Every row gives one point. The window is the flat piece filled in between its corners: a triangle in 3 columns, a solid with four corners in 4, and so on. A path goes straight from each point to the next, and from the last back to the first. After which points does the path pass through the window?
(in the rows, 128 means zero)

Window (4 x 4):
[[130 110  92 101]
 [ 89 112  69  99]
 [112 106  78 134]
 [122 155 192 142]]
Path:
(1): [125 140  57 109]
(2): [136 156  65  91]
(3): [ 93  69  65 121]
(4): [117 101 101 112]
(5): [109 133  57 164]
(6): [160 149  86 109]
(7): [114  89 125 121]
(8): [118  55  77 129]
(9): [109 138  85 133]
(10): [107 134  66 128]
(11): [123  67 111 127]
(12): [100 104 120 117]
(13): [126 142 120 106]
(14): [142 145 132 115]
(15): [112 105 124 143]
(16): [ 98  91  64 102]
Through the window after points: 4, 8, 10

Window:
[[103 170 128 152 107 179]
 [107 123 115 129 125 142]
 [171 182 132  94 135 144]
 [103 201 111  83 200 134]
 [ 96  88 180 105 103  98]
 [122 169 132 101 156  83]]
Path:
(1): [104 167 115  80  93  95]
(2): [ 85 134 124  88  77 153]
(3): [103 150 143 147 159 125]
(4): [ 91 124 195 142 166 127]
(5): [112 152 110  94  97 132]
(6): [110 171 111  88 130 130]
(7): [188 182 175 123 171 107]
(8): [153 133 144 134 159 169]
Through the window after points: 4, 8

Window (8 x 8):
[[114 147 133 116 127 129 176  88]
 [ 86 153  98  95 135 198 125  75]
 [ 81 166 135  95 133 108 102 144]
 [120 156 131 111  50  80 124 197]
 [101  90 125 203  86 100 218 205]
 [100 141 149 206 117 125 130 100]
 [175 156 125 117 153 130 126 123]
 [139  95 179 166 123 126 138 122]]
Path:
(1): [124 113 131 164 114  90 147 142]
(2): [ 96 114  87 172 123 101 144  72]
(3): [156 160 190 110 151 160 154 173]
(4): [ 80 164 171 159 135 127 171 183]
(5): [131 103  90 116  35  91 120 137]
(6): [114  78 119 179 109  85 128 139]
(7): [ 96 154 135 150 101 157 221 168]
(8): [ 98 187 168 137 167 173 159 128]
(9): [146 118 115 148 104  98 133 103]
(10): [ 90 100 128 132 108 111 133 145]
(11): [105 153 144 158 103 127 170 139]
(12): [149 167 174 100 127 147 100 178]
(13): [110 120 106 172 124 103 148 100]
(14): [138 138 117 130 134 103 117 122]
(15): [148 159 158 123 140 156 147 135]
(16): [107 152 163 133  86 123 163 169]
Through the window after points: 6, 8, 14

Window:
[[ 80  96 168  73 103 148 107 127 115]
 [130 170 119 160 184 125 148 169  41]
 [123 131 175 160 143 117 200 100 152]
 [159  66  89 128 106 142 174 161  96]
 [ 91  98  76  97  90 113 119 123 146]
 [190 144 116 118 156 115 110 102 117]
 [164  86  85 118 165 103 155  66 135]
 [ 79 115 151 160 117 128 105 125 106]
 [ 72  45  92 134 118 129 147 164 189]]
Path:
(1): [ 92  93 116 151 135 143 147 125 147]
(2): [107  96 125 129 127 104 145 162 130]
(3): [111  86 137 127 107  60 110 132 131]
(4): [109  89 119 108 115 202 150 119 131]
(5): [144 129 133 134 143 176 163 121 143]
(6): [108 101 141 109 116  66 120 108  87]
(7): [141  49 140 155 126  67 125 120 131]
(8): [123 149  94  78 143 172 163 109 125]
(9): [101  86 109  91 111 184 139 113 133]
(10): [113 105 102 144 125  66 141 134 154]
(11): [100  87 131 127 120  82 155 128 141]
(12): [ 91 106  55 111 104 197  96 141 145]
(13): [ 97 104 101 108 134 170 157 144 145]
(14): [ 97  26 101 159 118  67 129 143 186]
(15): [162  98 134  83  92  88 130 145  89]
(16): [ 86 102 107 144 147 156 121  80 174]
Through the window after points: 1, 9, 11, 13

Window, 9 rows:
[[120 159 154  75 108 193  97 154 143]
 [198  78  88 142 123  86  76 128 147]
 [ 87  93  91 182  73 141 187  68 108]
 [137 136 101 161 126  40 106 135 132]
 [ 67  95 133 169  88 150 213 157 110]
 [141 119 210  84 154 121  83 144 165]
 [154 105 105  98 148  79 138 125 159]
 [126 143 158 120 163 203 127 136 127]
 [156 134 102 186  67 126 186 105 131]]
Path:
(1): [141 112 142 119 156 120 140 125  92]
(2): [137 145 163 111 115  89 162 138  89]
(3): [129 109  92 140 134 124 109 125 169]
(4): [114 119 124 118 119 141 134 141 182]
(5): [145 108 170 122 128 113 127 139  82]
(6): [170 122 160  89 117 124 124 123 110]
(7): [122 113 139 123 144 137 103 141 159]
(8): [117 122 117 162  41 111 124 118 203]
Through the window after points: 2, 4

Window:
[[141  94  67  81 224 114 176 173 153 134 132]
 [134 155 103 119  66 161 135 146 180 104 158]
 [168 152 146 134 148 143 190 115 105 183 104]
 [125 155 172  79 129 143 162 161 100 165 125]
 [131 136 146 127 117  79 153 128 107 178 151]
 [121 124 122 142 134 120 151 175 134 201  87]
 [144  88 129 145 247  97 184 192 159 115 108]
 [139 148 128 132 125 176  88 110 101 126 156]
 [104 147 137 111 110 143 123  91 165 137 116]
 [ 84 188  98 135  98 194 130  85  75  66 143]
 [114  90 102 107  91 197 148 110 114  64 131]]
Path:
(1): [181 106 101  77 162 115 111 187  96  90 105]
(2): [106 137 110 133 173 150 196 109 159 180 144]
(3): [110 132 120 126 127 174 154 109 125 134 132]
(4): [166 152 110 111  88 126 134 159  91  70 117]
(5): [152 151 109  97 108 130 135 140 120 134 100]
(6): [ 84 145 166 146 167 150 152 129 134 167 167]
(7): [123 125  97 153 130 149 194 142 117 167 185]
(8): [135 139 137  98  98 135 115 124 140 103 111]
Through the window after points: 1, 3, 7

Window (12 x 12):
[[136 129  96 121 226 153 162 139  80 160 145 135]
 [105 109 152 132 170  74 186 119 112 138 133 139]
 [187  94 157 155 212 126 138 164 152 119 146 141]
 [105 165 120 182 159 158  96 124  86 113 169 132]
 [ 99  90 127 109 144 129  62 103 157 177 116 159]
 [123 134  58 197 181 137  84 133 119  87 154 109]
 [150  59 140 166 158 159 110  75  44 114 119 172]
 [167 134 142  95 152  94 154 138 119 123 124  99]
 [108  97 123 139 139 126 109 137 133 115  71 107]
 [179  58 154 131 163 165 111  88 114 171 134 102]
 [139 161 104 121 133 138 169 157 148 114 158 107]
 [ 73 111 142  99 135 117  95 165 147 135 176 139]]
Path:
(1): [104 109 134 104 173 162 114 116 127  96 136 102]
(2): [137 134 103 117 219 177 144 118 119 110 142 124]
(3): [128  70 160 168 119  75  93 139  89 183 134 137]
(4): [135 123 131 180 136 108 108 166  93 166 178 110]
(5): [136  97 121  96 196 156 127  93 133 131 117 149]
(6): [122 126 181  82 188 145 132 120 119  81 121  98]
(7): [121  99  49 206 135 124  92 145 111 159 175 164]
(8): [183  91 138  99 103  76 118 143 111 181 134 121]
(9): [104  98 134 162 219 205 125  83 135 115 136 120]
(10): [119 109 129 109 205 136 133  81 127  90 118 129]
(11): [127 105 122 169 145 110 116 150 108 156 140 127]
(12): [153 119 105 164 139  83 139 161 118 182  95 149]
Through the window after points: 6, 8, 12

Window:
[[100 202 101 162 123 177 111 109 166 119 125 135 110 133]
 [105 147 101 182 125 116 160 147 117 177 149 126 118  79]
 [114 149  94  89 145 138 128 143 166  66 123 104 112 119]
 [118 117  70 125  77  80 160  51 132 133 148 116  93 115]
 [104 102 150 164 147 195 172 122 129  97  43  90 122  90]
 [130 113 123 149 163 185 151 125 191  95 126 119 119 162]
 [ 53 147 173 153  66 103 130 146  39  82  91 101 170 139]
 [119 139  53 179  75 115 112  66  92  47 121 189 149 153]
 [113 135 118 115 158 191 140 116 104 116 122 165 151 106]
 [110 154 109 170 123 131 127 138 129 158  82 133 105 148]
 [137 147 116 172 177 131 157  96 137  83 125 187  67 120]
 [157 126 106 105 136 127  98  90 166  90 141  81 113 108]
 [ 72 139 115 114 129 121 100 101 175  91  99  80 196 136]
 [134  87 166 101 104 139 130 170 204 130 147 171 122  98]]
Path:
(1): [ 55 142 104 190 138 181  94 140 148 172 113 126  38  98]
(2): [ 93 134 100 135 152 122  78 130 151 116 127  97 118 121]
(3): [115 149 135 136  78 156 240  91 137  98  92 148 196 111]
(4): [152 200 104 147 114 166 183 117 148 105 123  98 155 119]
(5): [ 80  94 128 156 125 138 104 111 121 117  98 154 110 123]
(6): [101 114 124 122 144 158 117 121 158 111 117 114 124 113]
(7): [147 176 121 150 116 107 157 119 160 114 128 126 124 131]
(8): [134 138 124 139 121 121 158 130 162 112 112 119 133 127]
(9): [102 139 103 142 128 139 109 115 139 108 115 114 106 120]
(10): [ 52 115 122 177  85 172  83 149 132  65 154 148  86 114]
(11): [164 148 121 116 187 122 198  89 153 138  65  96 169 137]
(12): [171 134 142 101 113 105 162 127 143  63 120 142 207 142]
Through the window after points: 2, 10

Window (14 x 14):
[[134 121 185 112  91 135 131 116 117 145 110 112 127 100]
 [126 176 160  98  83 192 147 125 116  70 166 130 154 118]
 [125  47 149 164 179  67 149 148 146 125 143  83  98 184]
 [172 158 140  93 156 202 143  90  86 199  95 110  94 194]
 [160 155 160 103 137  74 122 127 154 124 167  99 157 100]
 [144 135 126  98 152 125 139 160 155 132 118 141 150  73]
 [100 167 193  97 207 122 105 148 120 184  97 174 145 145]
 [ 51 100 139 144 168 154 142  87  69  98 107 176 242 150]
 [ 45 149 148 147 167 167 124 158 181 176 196 132 141 157]
 [176  83 172 107 199 109  96  58 117  94 111 114 140 117]
 [139 133 174  84  58 111 107 152 173 111  90  62 152 183]
 [127 171 144  50 140 105 131 100 137 115 111 122 127  88]
 [113 101 140 184 105 121 139  91 141  71 128 144 166 160]
 [155 123  92  92  85 128  93 137  93 119 103 107 117 161]]
Path:
(1): [118  81 152  89 168 152 121  85 158 130 121 176 135 179]
(2): [155 111 128  74 118 113 147  99 106 157 148 149 135 134]
(3): [133 148 170 127 153 144 114 126 136  97  85  90 138 132]
(4): [133 159 155 122 147 149 134 108 109 122 124 101 141 127]
(5): [142 140 147  82 104 167 138 128 131 122 141 142 134 148]
(6): [142 120 161  96 138 118 142 120 144 148 135 148 156 145]
(7): [107 133 145 129 150 113 104 135 134 130 118  89 139 139]
(8): [125 195 142 135 104  88 128 185 102 117 119  50 170 104]
Through the window after points: 4

Window (14 x 14):
[[142 121  37  91  86 139 191  80  76 133 100  95 141  77]
 [131 112 138 149 113 112 121 105 122 144  84 133 123 131]
 [104  96 158 125 160  62 110 151 104 129 163 119  84 112]
 [155 133  94 181 132 152 175  80 134 186 162 163 143 129]
 [102 135 124 108 127 117 103 160 111 133 108 174 128 123]
 [163 116  81 157 121 123 168 118 130  95 175 113 162 156]
 [ 86  62 128 102 139 129 132 126  85 102 103 144  76 119]
 [ 83 161 133 142 124 118  94 132 191  85 181 138 160 105]
 [166  94 143 116 137 122 148 114 145 147 103 171 147 125]
 [153 107 147 137 138 144 111 156 136 152 101 114 126 105]
 [149 149 143 140 168 141 124  98 125 129 109 149 147 123]
 [175 141 164 119 105 141 117 127 128 129 115 158 118 118]
 [170 132 117 175 127  85 113 165 153   7 160 147 152  78]
 [155 146 124 141 151 120 144 137 186 140  93  97  89 131]]
Path:
(1): [167 128  80 140 113 141 107  99 140 133 120 134 139 124]
(2): [117 119 136 128 130 132 167 132 125 125 121 135 133 103]
(3): [131 151 143 150 115 117 167 169 128 108 110 154 138 114]
(4): [144  91  82 126 144 119  86  78 123  99 158 105 114 105]
(5): [175 124  96 152 147 120  96 104 132 127 137 173 113 120]
(6): [ 87 123 187 102 109 131 172 155 139 143  98 120 153 106]
(7): [128 139 140 127 133 132 175 178 143 133  96 127 152 100]
(8): [163 112  96 139 120  97  74  59 119 110 163 147 110 130]
(9): [175  94 105 104 120  98  96 113 124 137 156 175 129 125]
(10): [127 140 129 161 135 129 141 136 137 105 121 135 138 108]
(11): [118 124 125 139 124 125 165 147 128 113 117 148 129 121]
(12): [164 113 138 116 146 119  66  83 135 144 124 133 111  98]
Through the window after points: 9

Window (14 x 14):
[[110 221 120 106 135 125 136 172  76 170  99  92 188 156]
 [117 187  98 157 121  89 150 140  78 143 153  67 180 149]
 [135 137 129 169 126  96 139 123 123 184  58 177  89 181]
 [139  67 132 176 113 117 144 189 115 181  93 177 136 174]
 [139 118 119 113 141 167 187 102 136  90 106 106 196 135]
 [136  70  86 117 121 122 134 136 153 162 113 210 111 189]
 [125 173 137 129 148 172 123 126 121  58 134 114 141 131]
 [198 194 124 121 138 149 154 142 130 100 135  93 130 162]
 [158  82  85 133 119 101 132 166 143 131  68 152  75 129]
 [140 191 160  98 149 102 130 129  34 144 131  59 158 150]
 [155 124  94 142  96 181 141 119 122 164 126 138 133 121]
 [134 164 147 130 112 112  90 122 132 177 109 105 212 160]
 [165 100  72 138 139 217 122 103 149  76  95 110 131 183]
 [108 132 134 132  38  76 150 170  85 182  97 133 137 179]]
Path:
(1): [ 87 164 165  95  92 184 166  97 154 190 146 114 140 165]
(2): [ 80 167 127 103 125 116 151 146 162 146 113  87 130 134]
(3): [186 163 116 160 136 141 121 131  36 114 129 123 184 170]
(4): [146 133 116 150 117 121 113 138  78 116 115 119 181 137]
(5): [126 190 116 100 136 144 190 136 155 143 141  75 132 169]
(6): [ 83 117 122 129  98 163  78 131 135 187 110 109  90 186]
(7): [194 170 129 160 130  62 199 137  96 124  74 174 183 140]
(8): [136 166 102 135  68 133 136 135  88 136  96 142 181 141]
(9): [118 127 138 139 146 100 149 151 121 148 138  83 120 175]
(10): [116 139 133  83 135 170 123 151 132 168 142  66 151 141]
(11): [145 164 110 150 120 116 144 128 104 126  82 139 181 161]
(12): [168 121  90 139 107 120 155 145 119  95  97 158 149 142]
(13): [121 116 126 124 140 130 127 145 131 164 101 109 104 152]
(14): [143 109 113 138 134 141 165 138 140 133 106 110 118 179]
(15): [151 133  89 122  96 151  89 129 110 130 106 175 157 157]
(16): [158 154 112 143 142  96 126 147  67 128 100 106 147 151]
Through the window after points: 2, 6, 8, 10, 12, 14, 16

Window (14 x 14):
[[207 115 122 112 157 152 164 144 158 101 101 154 126  90]
 [171 143 108 104  60 110 106 120 150 131 126  89 156 104]
 [105 107 103  78 192 135 119  97 128  85 220  75 161 122]
 [129 109 144 136 147 105 160 171 110 204  91 183 153 130]
 [105  66 160  56 126 145 125  42 154 133 192  96 156 152]
 [ 52 160 137  87 137 104  96 189 122  95  73 158 109 134]
 [171 146  92  88 122 153 139 146  97 116  95  71 130 148]
 [140  91 210 133 165  96 210 124  91 152 140  58 130 158]
 [100 102 105 105 117 133 120 120 147  92  66  93 163 125]
 [105 112 118  83 151 104 117 121  46 101 122 110 121  71]
 [141 159 151 115 122 164  79   7 183 147 115 119 136  54]
 [210  91 105 147 148  92 138 108 108 105  83 211 189 162]
 [153 154  98  68 165  98 163  79 189 151 147 166 137  89]
 [ 77  94 121 111 159 106 118 141 173 129 112 118  74 158]]
Path:
(1): [139 129 103 109 123 149 136 100 137 103 133 139 129 111]
(2): [120  91 133  73 150 105 100 100 133 132 127 121 160 128]
(3): [136 123 143  72 137 121 115 142 132 120 106 126 145 136]
(4): [100 149 101 123 145 122 145 120 122 114 116 120 112 116]
(5): [138 115 144 151 126 137 187 107 142 119 127 126 119 101]
(6): [150 110 150  90 165 107 141 125 121 135 119 104 143 138]
(7): [129 121 131  75 180 117 105 117 114 110 116  93 152  86]
(8): [137 124 123 155  38 127 172  89  93 147 128 143  91 138]
(9): [142 111 132 130 142 145 182 115 118 126 140 130 122 143]
(10): [143  88 162  80 168  66 112  99 137 139 122  70 175 118]
(11): [136 104 124  79 165 101 130 138 117 131 120 131 141 133]
(12): [121 114 137 144 106 132 164 115 142 121 120 110 136 140]
Through the window after points: 3, 5, 7

Window (14 x 14):
[[128 163 149 156 137 108 129 160 136 207 106  98 202 124]
 [118 154  81 146 111 135 152 130 130  74 181 170 121  62]
 [ 93 103 161  77 153  80 139 128 171 154 106  85 174 141]
 [142 174 141  97 105  73 113 187 102 156 117 103 135 162]
 [162 138 122 202 195 203 159 146 158  93 119 131 100 134]
 [198 129 112 188 134 112 164 115 176 146 129 130 123 160]
 [ 91 142 116 184 114 121 150  95  92  56 139 172 138 146]
 [163 101 198 110 147  95 114 115 106 136 136 114 180 122]
 [157 171 158  81 123  81 121 153 155 160  47 136 193 120]
 [127 164  76 147 153 161 102 103 144  99 179 195 132 146]
 [116  77  95 163 177 130 162 113  81 118 133 192 107 118]
 [106 131 102 131  91 195 190  88  86  86 184 208 111 137]
 [150 157 103 152 136 148 111  89 134 147  95  94 113 112]
 [146 205 147  72 178  60 157 123 126 166 105  83 195 122]]
Path:
(1): [161 140 103 120 128 135 150 150 138 113 114 135 161 124]
(2): [ 78 173 189 136 148  60  95 102 127 169 138 133 112 125]
(3): [140 153 177 156 114 127 149 108 148 150 124 158 110  92]
(4): [142 145  84 107 158 119 127 149 118 118 139 121 172 151]
(5): [159 143  99  98 136 165 183 174 103 111 117 105 185 121]
(6): [137 148 136 145 153 101 123 120 148 149 128 138 120 127]
(7): [ 97 160 163 130 125  94 133 108 112 110 145 152 104 143]
(8): [146 116 112 155 138 140 141 113 115 102 132 145 180 129]
(9): [193 105  99 130 135 163 153 114  74 141  69 149 201 157]
(10): [ 65 151 161 118 144  74 148 123 200 126 183 112  95 117]
(11): [132 167 161 168 179 122 136 104 110 150 124 172 103 122]
(12): [142 121  73 130 112 153 151 125 143  70 156 145 144 136]
Through the window after points: 1, 7, 9

Window:
[[ 90  77 150 160  98 108  84 168 137  99 148 173 108 117]
 [108  91 157  97 140 163 132 128 160 158 138 134 147 130]
 [139  61 149 124 102 137 141 130 135 102 109 136  94  96]
 [123  72 100 135 150 187  87 137 140 142 114 133 108 120]
 [173 188  96 128 136  79 118 107 112 115 134 144 191  92]
 [113 152 112 157 139 192 152  60 179 134 101 127 178  67]
 [106 154  86 124 123  51 135  92  92  95 132 189 123 136]
 [118 144 109 146  97  49  95  71 111 138 102 108 162 129]
 [134 131 121 172  94  70 132  92  47 140 146 155 164 133]
 [172 184  76 142 100 151 162  89 197 167 136 149 151  98]
 [108 189  99 133 126 191 165 140 168 126 120  99 114  94]
 [155 149  90 152 135 202 180 118 209 143  73 116 205 130]
 [115 113 183 149 138 153  97 143 135 124  93 168  61 125]
 [131 187  96 106  81 224 145 103 176 134  80 142 166  91]]
Path:
(1): [133 150 111 126 119 150 124  98 127 107 126 130 143 139]
(2): [ 99 116 127 147 112 133 147 159 164 164  83 169 151  60]
(3): [ 82 102 104 152 132  89 180 145 131 138 117 167 149 101]
(4): [162 147 132 133 120 150  88 104 143 111 123 125 130 119]
(5): [147 137 113 157 141 115 110 111 142  70 165 139 117 161]
(6): [117 141 128 125  92 117 134 118  97 199  72 161 174  52]
(7): [ 82 137 126 107  91 155 123 146 147 158  77 169 143  10]
(8): [175 147 100 159 135 165 135  78 151 113 138 122 136 194]
(9): [154 151 126 135  88 119 130 108 129  86 127 132 157 126]
(10): [ 99 120  71 143 197 128 119 101 164 226 105 189 160  72]
(11): [ 75 105 142 113  87 109 121 141 149 151  95 159 139  31]
(12): [139 136 118 150 138 155 131  95 141 125 134 133 154 143]
(13): [143 120 147 152  98 165 115 118 150  97 152 111 156 132]
(14): [105 125 103 132 132  84 119 137 126 134 102 187 117  79]
(15): [ 67 128 129 122 138 141 153 167 142 168  78 168 107  80]
(16): [157 134 115 142  93 132 106  77 124  95 131 122 169 131]
Through the window after points: 5, 7, 11, 13

Window (14 x 14):
[[197 120 169 114 152 107 183  86 115 110 130  99 126 115]
 [ 94 113 191 102 117 119 134 178 101 129 136 155 115 100]
 [176 117 138  57 141 121 156 167  75 146 116 149 134  99]
 [122 129 135 171 104 128 103 192 164 129 121  67 164 102]
 [ 58 151 142 146 118 181 136 148 108 156 108 109 178 103]
 [141 126 148 146  88  84 195 171 167 105 177 111 142  93]
 [144 153  94 102 115 140 142 203  80 103 120  48 147 166]
 [145 145 127  43 176 159 104 121 114  92 151  89 164 127]
 [132  70  55 129 154  65 163 130 110  98 126 123 178  67]
 [ 90 119 101 118 136 170 144  89 165 121 166 101 124 119]
 [178 120 126 181 162 122 146 168  74 117 135 104 154  91]
 [137  70 129  90 116 103 129 163 103 158 145 144 206 167]
 [112  61 165 115 104 163 119 108 109 122 138 168 158  65]
 [153  97 155  94 142 116 176 185 153  88 143 148 149 149]]
Path:
(1): [104  97 122 123 121 143 154 165 103 119 141  78 155 105]
(2): [117  48 153  83 140 113 142 183 120 115 116  71 182 102]
(3): [165 148 126 138 115 124 146 129 121 119 162 168 129 118]
(4): [131 165 105 172 121 116 110 149 131 112  99 140 160 104]
(5): [124  69 162  56 124 138 180 149 112 137 167 100 155 131]
(6): [113  93  98  96 160 144 174 192 105 121 150  28 167 115]
(7): [123 130 173 151  90 138 104 119 131 131 115 182 152  99]
(8): [173 170 160 117 125 101 114 124 141 131 125 159 132 121]
Through the window after points: 6

Window, 14 rows:
[[185  60 134 118 164 115  81 136 139  60 151 145 158 117]
 [147 135 125  99  80 109 126  35 160 106 112 129 155  89]
 [186 124 123 104 177 165 168 176 175 120 159 164  80 155]
 [117  94 161 109 102 176 180 103 108 146  52 133  79 139]
 [121 123 154 169 151  73 206 160 173 128 148 143  78 154]
 [122 149 159 113 139 118  82  79  84 108 156 152 118 109]
 [135 120 172 184 131  92  98 119 171 152 137  72 100 103]
 [ 79  89 126 119  63  69  77 104 149 139 165 115  60 122]
 [134  95 130 136 148 112 139 164 143 149 113 111 155 229]
 [127  98  92 141 122 187  54 127 135 100 120 175 152  83]
 [181 148  85 137 126 115 198 169 103  76 133  66 129  53]
 [106 168 152 102 132 100 185 196 205 130  90 121 125  89]
 [218  98 120 141 120  64 130 134 153 148 141 178  98 134]
 [108 122 125 125 177 128 187 144 130 181 143  91 121  97]]
Path:
(1): [157  93 147 130  82 130 137 122 127 136 169 145 110 127]
(2): [178 102 152 115 104 102 176 132 166 159 169 108 142 111]
(3): [104 114 127 127 128  94 111 124 134 106 112 123  85 139]
(4): [157  94 106 115 162  97 119 130 147 113 107 139  75 112]
(5): [135 146 156 135 110 136 146 138 124 140 158 108 171 120]
(6): [142 100 147 133  74  89 184 140 104 162 200 166 121 143]
(7): [144 107 121 124 134 105 101 118 165 123  96 119  83 112]
(8): [134 121 130 126 141 109 122 125 137 108  99 124 110 123]
Through the window after points: 6

Window (14 x 14):
[[ 87 181 132 139  61  98 117 188 155  78  75 172 128 147]
 [133  78  89 137 144  29 148 130  65 156 148 147 139 141]
 [176 121 138 102 157 102 136 110 158  78 188 149 151  85]
 [100 107 133 169 131  93 182 150  95  95 111 155 113  76]
 [133 112 120  78 115  75  82 132 149 143 139  89  84 128]
 [108 112 193 137 142 135 183 137 115 145 158 163 135  91]
 [125  72 102 214 161 115 162 135 101 126 121 140 181 141]
 [ 63 148 127 139 162  56 169  44  94 118  99 131 168  90]
 [159 184 169 173 110 175 119  66  91 101 100 122 148 157]
 [ 94 190 156  87 142 151 174 120 134 103  81 146  36 205]
 [162  79 147  89 130 129 191 117 121 175 120 140 109 109]
 [131  67  70 125 115 168 134 128 109  95 187 127 136 157]
 [121 155  99 124 140 105 161 139 124 130 151 124 134  95]
 [167 106 161 101 155 150 115 144 106 164 116 176 119  94]]
Path:
(1): [105 109 109 147 117 108 119  66 153 141  97 186 123  73]
(2): [115 150 136 137 104 104 140 185 120  92 113 132 133 159]
(3): [130 129 134 116 149  98 135 170  78  86 158 116 145 150]
(4): [121 129 106 135 124 123 170  80 159 182  98 166  93  91]
(5): [151 133  84 164 135 143 135 107 146 156 141 158 110 107]
(6): [113 117 166 107 138  98 171 137  95  88 125 143 150 117]
(7): [111 116 135 122 121 108 131 173 101 107 102 125 141 105]
(8): [117 148  98 185 113  73 161  91 147 125 135 192 124 174]
Through the window after points: 1, 3, 7
